Rows are points. The points of each table are mixes of a few directions, plus a little noise. How many directions does each table use, and how many do they share? Where both have some left over, give the other angles between the two spaces (their principal angles), to ten degrees, smallest first.

First (4 x 2)
[[ 25  -9]
 [ 30 -11]
 [-58  21]
 [  3  -1]]
Second (7 x 2)
[[  0  -1]
 [-13 -35]
 [ -6 -17]
 [ 19  52]
 [  0  -1]
 [ 17  47]
 [-17 -47]]
Directions: first 1, second 1, shared 0; angles 90

First (6 x 3)
[[ -3   4  60]
 [ -1   2  32]
 [  1  -1 -16]
 [  1  -2 -23]
 [  1  -1 -12]
 [  2  -3 -41]]
Second (6 x 3)
[[-15  23 -39]
 [ 14 -21  36]
 [ -1   1  -3]
 [  3  -4   8]
 [-13  19 -33]
 [ 12 -18  30]]
Directions: first 1, second 1, shared 0; angles 40

First (8 x 6)
[[ 33   0  16  27  -3 -48]
 [ 36  -8  10  35  -3 -40]
 [ 32  10  27   4 -22 -47]
 [-12   6   3  30 -28  35]
 [-37   1 -21 -12  29  35]
 [-17   9  -3 -37  23  -5]
 [-37   8 -13 -39  21  29]
 [  1 -24 -19  -7 -16  41]]
Second (8 x 6)
[[-12  25  37  13 -40 -30]
 [ 37  38   8   1   8  18]
 [ 20  60  45  14 -32 -15]
 [  9 -33 -42 -14  43  31]
 [-24 -20   0   1 -11 -15]
 [  6 -12 -17  -6  18  14]
 [ -5 -38 -35 -11  31  18]
 [-30 -20   5   3 -18 -21]]
Directions: first 4, second 2, shared 1; angles 90

First (10 x 8)
[[  3  -8  -2  -5   3 -11   8 -12]
 [ -8  20   6  13  -6  27 -21  30]
 [ -9  -5   6  -7   7  -2   7 -24]
 [ 54 -26 -24 -22 -25 -33   5  20]
 [-20  16   5  19   9  16  -6   9]
 [-31  14  16   8  13  20  -4 -16]
 [  6  -8 -13   9  10 -23  17  -2]
 [-12  -7  13 -18   4   2   4 -37]
 [ 39 -13 -21  -4 -17 -22   2  30]
 [-21  16  14   7   3  26 -13   2]]
Second (7 x 8)
[[  9  20  16  23  -4 -14  60  11]
 [  6  -3 -28  17   8   7  -6  -1]
 [  8 -17   9 -31  -9 -25 -17  10]
 [ -6   9 -24  30  12  29  -1 -12]
 [-25  11  29   1   9 -12   7   7]
 [  9 -17  -1 -33 -13   6 -33  -9]
 [ -1  -2  -1  -6  -2   9 -10  -6]]
Directions: first 3, second 4, shared 2; angles 80

First (9 x 11)
[[  2  -9   5   3  26  -3  -6  -6  11 -26 -30]
 [ 16  26   3  -1   9  12 -13  12  13 -27  -2]
 [ -5 -23   4   4  24  -9  -1 -13   6 -16 -32]
 [ 11  17   3  -1   7   8  -9   8   9 -20  -3]
 [  9  10   3   0  13   5  -9   4  10 -22 -10]
 [-23 -32  -7   0 -27 -15  22 -14 -24  51  18]
 [ -8   6  -8  -4 -41   1  13   6 -19  46  45]
 [-12 -19  -3   1  -7  -9  10  -9  -9  20   2]
 [ 10  23   0  -2  -5  10  -7  11   4  -8  12]]
Second (9 x 11)
[[  5   2   7 -10  -3  17   8  -2  -2  21   8]
 [ -8   3 -16  18   4 -35 -23  10   8 -57 -11]
 [ 15  13   9   3  16  13  -3   2  11  -9 -16]
 [  0  -1  -1   8   6  -6  -2  -2   2  -8 -11]
 [ -3 -12   4   0  -2   3  12  -9  -7  28  -3]
 [-12 -17  -5   7  -6 -16   6  -7  -8  10  -2]
 [-15 -18 -10  13  -4 -27   0  -5  -6  -6  -7]
 [  4   5  11 -36 -22  44  20  -1 -12  60  43]
 [ 14  26   1  -1  11   7 -18  14  14 -39  -3]]
Directions: first 2, second 3, shared 1; angles 30

First (9 x 12)
[[-18  -6  14   8   8  -8  -7   2 -16   8   5  -6]
 [ 49   4 -42 -29 -31   3  28  32  38 -26 -25  60]
 [ 12   8  -9  -4  -4   3   4 -12  12  -8  -3  -6]
 [ -8  16   5  -1  -7 -23 -10 -16   2  -6   3  -9]
 [ -2  11   7   0  -2   6 -13 -13   4   5  10 -15]
 [ -6 -13  -5  10  14 -12  16  -9 -10  -8 -12 -10]
 [  2   3   7  -2  -1  21 -11   4   2  12  12  -2]
 [-19 -18  16   9  11   2  -5  20 -22  16   5   7]
 [ -9  -5   8   9  12   8  -3  -9  -9   7   5 -18]]
Second (11 x 12)
[[-10  -2   4   0 -12 -38  -1   5  -1  -9  -3  15]
 [ -6 -35   7  24  23  13  14 -12 -12   6  -2 -25]
 [  6   0  -1   3  18  40   1  -4  -5  12   3 -18]
 [-15 -14  16  15 -10 -37  -7 -22   4  -6   9 -14]
 [  6   4  -8  -5  15  32   5  12  -9   9  -5   1]
 [ -4 -31   2  17   9 -12  16  -3  -6  -5  -7  -5]
 [  2  28 -11 -23   4  16  -5  33 -13   7  -8  28]
 [  0  23   8  -6  -7  10 -20 -14   8   7  16 -15]
 [ 14  12  -8 -10 -14   2  -1  -2  17  -7   1   7]
 [ -1 -14  -1   7  14  11   9   4  -9   4  -5  -4]
 [ 10  29  -7 -22 -40 -39 -12   3  26 -19   1  30]]
Directions: first 4, second 4, shared 3; angles 50

First (8 x 18)
[[ 28 -14  31 -48  -6  -3  30  -6  40 -15 -25  42 -23  11  -2  27 -43  -1]
 [ 20  -6   9   2  11 -26  30  20  26 -14  -9  33  15  -1  16  -3  -6  22]
 [ 12   7 -17 -50 -32 -28  49  -8  -3 -33   8  31 -24  -3  12 -15 -13  36]
 [-20   1   3  25  10  32 -46  -9 -16  27   2 -38   2   2 -17   9  11 -33]
 [ 20 -17  38  -5  19  10   0   5  41   7 -28  23   1  11  -5  30 -27 -20]
 [-38  19 -40  53   2   8 -40   2 -54  18  33 -57  21 -13  -1 -32  51  -2]
 [  7  -5   4  47  30 -20   4  33  15   3  -1  10  40  -5  17 -11  18  14]
 [-29  16 -28 -25 -33  26 -26 -36 -48   7  19 -42 -35  -2 -20  -6   7 -16]]
Second (8 x 18)
[[-14   3 -24  60 -12 -10 -30  -2 -45   8   5 -25  18 -17  -6 -18  53 -27]
 [ 24  -7  22 -25  25 -16  43  27  52 -15  -6  41  11   9  21   5 -34  40]
 [ 17 -12  38 -23  33  13  13  15  54   6 -16  24   3  16   3  25 -43   8]
 [ -6   1 -15  19 -25  -5 -16 -16 -34   0  -1 -12  -6 -10  -9  -6  28 -25]
 [-15  13 -39  -9 -51 -10  -3 -31 -58 -13  15 -17 -27 -14  -9 -20  30  -9]
 [  6   0  20 -23  42   8  23  27  50   1   7  15  13  14  18   4 -38  43]
 [ 25 -13  23 -28 -10  -9  22  -6  26 -13 -24  36 -15   5  -2  20 -25  -8]
 [-37  13 -25  29  -1  30 -49 -15 -46  25  23 -60   0  -4 -15 -11  29 -23]]
Directions: first 3, second 4, shared 3

First (11 x 20)
[[-14  -9 -19 -11  15   5  -2  23  10   9  -3   6  11   9   8  -8  10  -2
   23  -6]
 [  1  -3   4  -1  -3  14  -1   9  -2   6  -1   1  -2   2   8  -3  -3  -2
    3   2]
 [ -7  -4 -10  -5   8  -1  -1   9   5   3  -1   3   5   4   2  -3   6   0
   10  -3]
 [  6   8   2   8  -2 -24   2 -26  -1 -14   2  -5  -4  -6 -17   9   0   5
  -15   0]
 [ -6   0 -11  -2   9 -12   0  -2   5  -3  -1   1   5   1  -5   0   7   2
    6  -4]
 [ 36  15  60  23 -49  33   3 -24 -29  -3   6 -11 -31 -17   4   9 -36  -3
  -47  19]
 [-10  -5 -16  -7  12  -3  -1  12   8   4  -2   4   9   5   2  -5   9   0
   15  -4]
 [ -6   2 -16  -1  13 -27   1 -12   7  -9   0   0   7   0 -13   3  10   4
    3  -5]
 [ 27  13  40  18 -33  12   3 -27 -20  -8   5  -9 -22 -14  -4  10 -24   0
  -38  13]
 [-13  -8 -18  -9  14   0  -2  17   9   6  -2   5  10   7   5  -6  10  -1
   19  -6]
 [-14  -9 -18 -11  15   4  -2  22   9   9  -3   6  10   9   8  -8  10  -2
   22  -5]]
Second (11 x 20)
[[  7  -2  16  -8   3  25  18  22  -1  23   8  21  -1   8  11 -25  -2 -11
    8  -5]
 [  9   3  -4 -15 -12  13   0  12   3   1 -24   4  15   8  14 -25 -10  -1
   -4   1]
 [ 23   9   7 -16 -13   8   4   3   4 -26 -37   0  13  18  20  -5   7 -15
  -10  -4]
 [-12   4 -14  14  25 -26   8 -25   2  17  25   2  -9 -11 -35  -1  -5  20
   -4   6]
 [  7   6 -25   2  24   3  14 -13   8  26   3   8   0   4 -17 -17 -14   3
   -9  10]
 [  5  -4  14  -1  -6 -11   6   4   0 -12   9   6   2   1   7   9  16 -21
    8 -17]
 [-12   0  13 -13 -26 -29  -6   5  -2 -15  -8   3  19  -8  -2 -26  -2  19
    3 -13]
 [ -5  -6  -2   5  -4  30 -16  12  -5   4  -5 -14 -10   0  15  18  -5   2
    2  14]
 [-17 -15   5  18  -7 -29 -15  -6  -5 -19  32 -13 -11 -18  -4  46  21 -15
   15 -15]
 [ -4  -4 -13   8   9  12  -4   0   0  15   9  -4  -8  -3  -2   8  -6  -1
    1   9]
 [ -1   9   4   6   7   4  -8 -13  -3 -12 -11 -14 -11   1  -6  16   1  20
  -11  15]]
Directions: first 2, second 6, shared 1; angles 60
